Each row is a point. To make a cloud, some directions were put in groups of two or more. Within a group, all points are equally far from the middle, so they leave a hole (a ring in 2 directions, a hollow ball in 3). The other directions are filled evenly. Then the cloud was stretched, turned, moved and blurred a little. How many holes are there, and how many directions does each take, smallest first?

Cloud (15 x 2):
[[-7.0 -0.7]
 [ 0.3  4.5]
 [ 4.2  3.0]
 [ 4.6 -5.0]
 [-5.3  2.9]
 [ 4.4  2.8]
 [ 5.3 -4.4]
 [ 2.5 -6.0]
 [-1.0  4.6]
 [-5.5 -4.0]
 [-6.9  0.4]
 [-2.2  4.5]
 [-4.1  3.8]
 [ 6.6 -1.4]
 [ 6.6 -1.7]]
Holes: 1 (2)

Cloud (19 x 3):
[[-1.3 -0.9  5.9]
 [ 2.1  0.9 -3.9]
 [-5.5 -2.7  7.3]
 [ 1.8 -4.9  8.4]
 [ 1.4 -2.7  3.8]
 [ 4.3 -3.8  1.4]
 [ 2.6 -1.4  2.6]
 [ 3.6 -2.3  4.8]
 [-0.9  6.2  3.2]
 [-7.4  1.7  2.1]
 [-9.5 -1.7  4.9]
 [-3.3  0.8 -2.7]
 [ 2.7 -5.9  0.8]
 [ 6.3 -4.2  6.6]
 [ 6.1 -3.9  5.7]
 [ 1.7  4.7  0.3]
 [ 3.2  4.3 -4.9]
 [ 4.3  0.3 -5.5]
 [-7.4  3.4 -5.8]]
Holes: 0

Cloud (30 x 4):
[[ 2.6  6.5  0.9  3.0]
 [-6.5 -0.6 -3.8 -5.0]
 [-3.1 -7.9 -5.0 -2.1]
 [-3.0  3.7 -6.7 -2.3]
 [ 5.2 -1.8  1.1 -0.9]
 [-2.1 -8.3 -4.5 -3.6]
 [-1.8 -7.4 -5.5 -1.7]
 [ 3.0  7.3 -0.1  2.4]
 [-5.6 -5.9 -0.5 -0.3]
 [-6.0 -2.5 -6.8  2.6]
 [-5.7 -7.0 -0.7 -2.5]
 [ 3.4 -2.3 -3.7 -0.2]
 [-3.5  1.1 -5.4 -5.1]
 [-6.2 -3.3 -2.4 -5.7]
 [-7.0 -1.1 -4.4  3.6]
 [-3.8 -3.4 -7.4  1.6]
 [-5.3  1.2  3.2 -4.1]
 [-5.3  5.7  2.5 -2.0]
 [-4.9 -7.8 -2.7 -4.8]
 [ 2.0  2.8  6.0 -5.4]
 [ 3.8 -5.7 -1.9 -4.0]
 [-6.0 -2.5 -1.7  2.9]
 [-0.3 -2.8  5.5 -2.2]
 [ 0.1  4.9 -5.2 -2.8]
 [-5.7 -6.9 -1.4 -1.3]
 [-4.4 -3.0  3.8 -4.2]
 [-7.0  6.8 -0.5  1.3]
 [-4.2 -5.4 -3.3 -6.5]
 [-5.7 -6.8 -0.7 -1.6]
 [-6.4 -2.8  0.9 -4.9]]
Holes: 2 (2, 2)

Cloud (81 x 8):
[[ -3.3   1.7   5.6   9.1   2.0  -2.7   1.0  -0.4]
 [  1.4  -4.0  -6.0   7.0  -0.9   0.2  -8.1   3.2]
 [ -4.1  -1.7  -8.3   4.0   0.9  -3.8   2.3  -5.0]
 [ -0.2  -5.1  -2.2   4.7   1.9   0.5   4.3  -7.3]
 [  3.5  -4.3  -5.4  -6.1  11.2  -1.0  -1.3  -1.9]
 [ -1.5   3.3  -1.2   3.9  13.2  -0.3  -2.4  -4.9]
 [ -7.2   1.1   0.9   7.3   2.2  -2.7   2.8  -3.2]
 [ -1.7   5.1  -3.6   2.9   2.1  -4.9   0.8  -5.8]
 [  0.7  -3.1  10.8   4.4  -1.7   5.6  -5.9  -1.4]
 [  5.8  -0.3   3.8   0.5  -6.0   6.7   1.9   2.4]
 [ -3.4  -3.8   8.5  -1.2  -6.3   0.9  -5.3  -2.0]
 [  2.5  -1.0   5.7   0.9   4.0   5.4   0.1   3.0]
 [  5.5  -7.9   0.3   0.3   3.3  -6.0   3.0   1.2]
 [ -2.0  -0.2   7.8  -2.2  -4.7  -4.5   0.2  -2.7]
 [  1.7  -0.5  -2.5  -2.0   0.6   1.3   4.8  -6.1]
 [ -1.7  -1.7  -3.6   1.2  -6.3   7.8   0.8  -3.2]
 [ -1.8  -0.8   4.5   9.4  -7.5   1.6  -3.4   1.5]
 [ -3.6  -4.2   4.9  -3.1   3.3   4.9   2.1   0.7]
 [  2.0  -2.2  -3.3   9.1  -0.2  -2.2   0.8  -2.7]
 [  4.1   0.2  -3.3  -0.7   3.4  -0.8  -1.7  -6.4]
 [ -3.1  -9.1  -2.4  -6.2  -5.8   5.8   1.8  -1.6]
 [  7.7   0.2   3.8   1.7   3.6   4.0  -0.7   0.1]
 [ -6.3  -4.0  -4.3  -3.5   6.6  -2.2  -0.2  -6.5]
 [  1.0  -3.8   0.1  -4.3   1.1  -0.5   4.7   4.9]
 [  3.8  -5.6   6.9   4.7   3.2   4.8  -6.1  -1.1]
 [ -2.1   3.2  -1.9  -0.2   6.0  -7.7   1.9   0.9]
 [ -0.9  -1.1  -3.9   3.6   0.9   6.6  -5.9  -2.6]
 [  1.9  -7.0  -5.7   0.9   2.1  -1.2   0.8  -5.9]
 [  2.0  -1.2   2.3   0.0   2.0  -3.2   4.1  -9.3]
 [  2.2  -8.7  -8.5   1.7   1.7   4.2  -3.1   1.4]
 [ -0.3   2.5   3.2   8.3  -1.1   2.2  -2.0  -3.7]
 [ -0.8  -4.8  -0.5   6.6  -1.1   7.2   0.5  -0.6]
 [  6.7  -2.1   0.6   2.5  -2.6   6.0  -6.4   6.4]
 [  1.8   9.2  -4.5   6.2   1.1  -4.4   1.1   0.8]
 [  2.4   0.9   0.6  -3.8   1.3  -1.9   7.2   1.9]
 [ -0.8  -0.9  -1.8   6.0   7.9  -0.7   1.6   1.5]
 [  4.6   1.5   5.4   4.0   5.8   4.0  -7.0   4.1]
 [  8.6   0.7   3.1  -2.8   2.1  -5.3  -5.4   2.0]
 [ -6.3  -3.4   2.7  -1.7  -8.0   2.2   3.8   2.4]
 [  8.3  -6.4   1.1   6.0  -0.4  -1.8   1.4  -1.3]
 [ -3.8   7.8  -1.7   8.4  -1.2   0.4  -6.7   0.7]
 [  4.3   0.8   4.9   8.6  -1.2  -0.5  -2.3   4.7]
 [-10.3  -1.3   3.9   0.1   0.7  -1.2  -2.3  -4.9]
 [ -4.5   0.5   5.2   4.5  -1.4   4.3   2.0   2.1]
 [ -5.8  -9.4   2.5   0.0  -1.3   3.4  -5.7  -1.8]
 [ -4.2   0.6  -2.3   1.3   7.2  -8.0   1.3  -4.8]
 [  6.4   1.9  -1.5  -0.2  10.7   2.1  -0.9  -0.3]
 [ -4.1  -2.8  -0.4   2.7   0.8   6.6   2.4  -4.6]
 [ -0.6   4.6   0.8  -2.1  -3.1   3.4  -5.4   5.9]
 [  3.5  -7.5   2.7   4.4   6.1  -0.8   4.4  -5.1]
 [  3.5  -5.6   2.1  -6.6   4.8  -4.3   3.9  -6.9]
 [  2.3 -11.1   4.7  -5.8   1.1   4.6  -4.5  -0.9]
 [  4.3  -9.0  -0.9  -3.9   3.1  -0.3   4.7   3.2]
 [  6.6  -0.7  -5.5  -1.6   8.4  -4.3   2.4  -0.4]
 [  5.8  -5.4   6.0   5.8   2.8  -7.5  -0.1  -3.9]
 [ -1.5   3.5   4.8   2.6   1.5  -8.7   1.4  -2.6]
 [ -3.5  -4.0  -3.8   1.0   2.8   6.5  -8.7   1.4]
 [  1.7  -4.6  -0.6   2.6   8.5  -0.8  -1.6  -7.7]
 [  5.7  -1.6  -2.1   5.1  -5.7   4.2  -4.4   0.3]
 [  3.8   1.5  -0.4   8.0   3.6   0.0  -4.9   6.7]
 [ -1.9  -4.7  -3.0   8.0  -4.0   2.5  -5.9  -0.6]
 [  7.4  -1.9  -0.6  -1.2   6.5  -4.5  -2.7  -5.3]
 [ -7.5  -0.8  -3.3   2.0  -1.4  -1.6  -1.0   3.8]
 [ -2.0   4.7   6.0   1.2   5.9  -2.5   4.4  -5.1]
 [  6.1  -3.8   3.8  -1.0  -2.7  -4.8  -3.5  -3.5]
 [  1.8  -7.6   3.3  -1.3 -12.1   5.3  -2.5   2.9]
 [  1.2   0.9  -1.9  -0.6  14.2   3.8  -4.2  -1.8]
 [  0.7  -5.9  10.6  -3.9  -1.9   4.3  -4.2   1.3]
 [ -6.9  -3.9  -3.6   0.3   7.9  -2.9   0.4  -2.7]
 [ -6.8  -9.0  -1.1   2.5  -2.7   0.1  -0.5  -7.3]
 [ -3.3  -5.6   2.9   9.7   0.2  -0.7   0.6  -0.7]
 [  1.2  -3.4   2.0   7.1   0.9  -4.0  -7.7   2.0]
 [ 10.7  -4.3   0.3  -2.0   0.2  -0.2   4.4   1.2]
 [ -2.1   0.7   7.9  -0.4  -4.1  -4.5   1.9  -7.3]
 [  3.2   7.9  -0.8  -1.7   3.2  -2.0   1.6  -1.0]
 [  6.5   1.3  -1.4  -4.1   1.3  -2.2  -2.1   7.5]
 [ -4.6  -9.9  -6.1   2.4   0.1   3.3   5.0  -3.3]
 [  3.4   3.5  -1.0  -4.3  -2.7  -2.2   1.8  -0.4]
 [  4.8   3.1  -1.1   6.6   0.9   0.9  -2.7  -2.3]
 [  4.1  -4.5   1.1   1.3   4.4   3.9   3.8  -4.4]
 [ -4.6  -5.9   2.3   6.0   2.1  -4.0   1.8  -0.2]]
Holes: 1 (6)
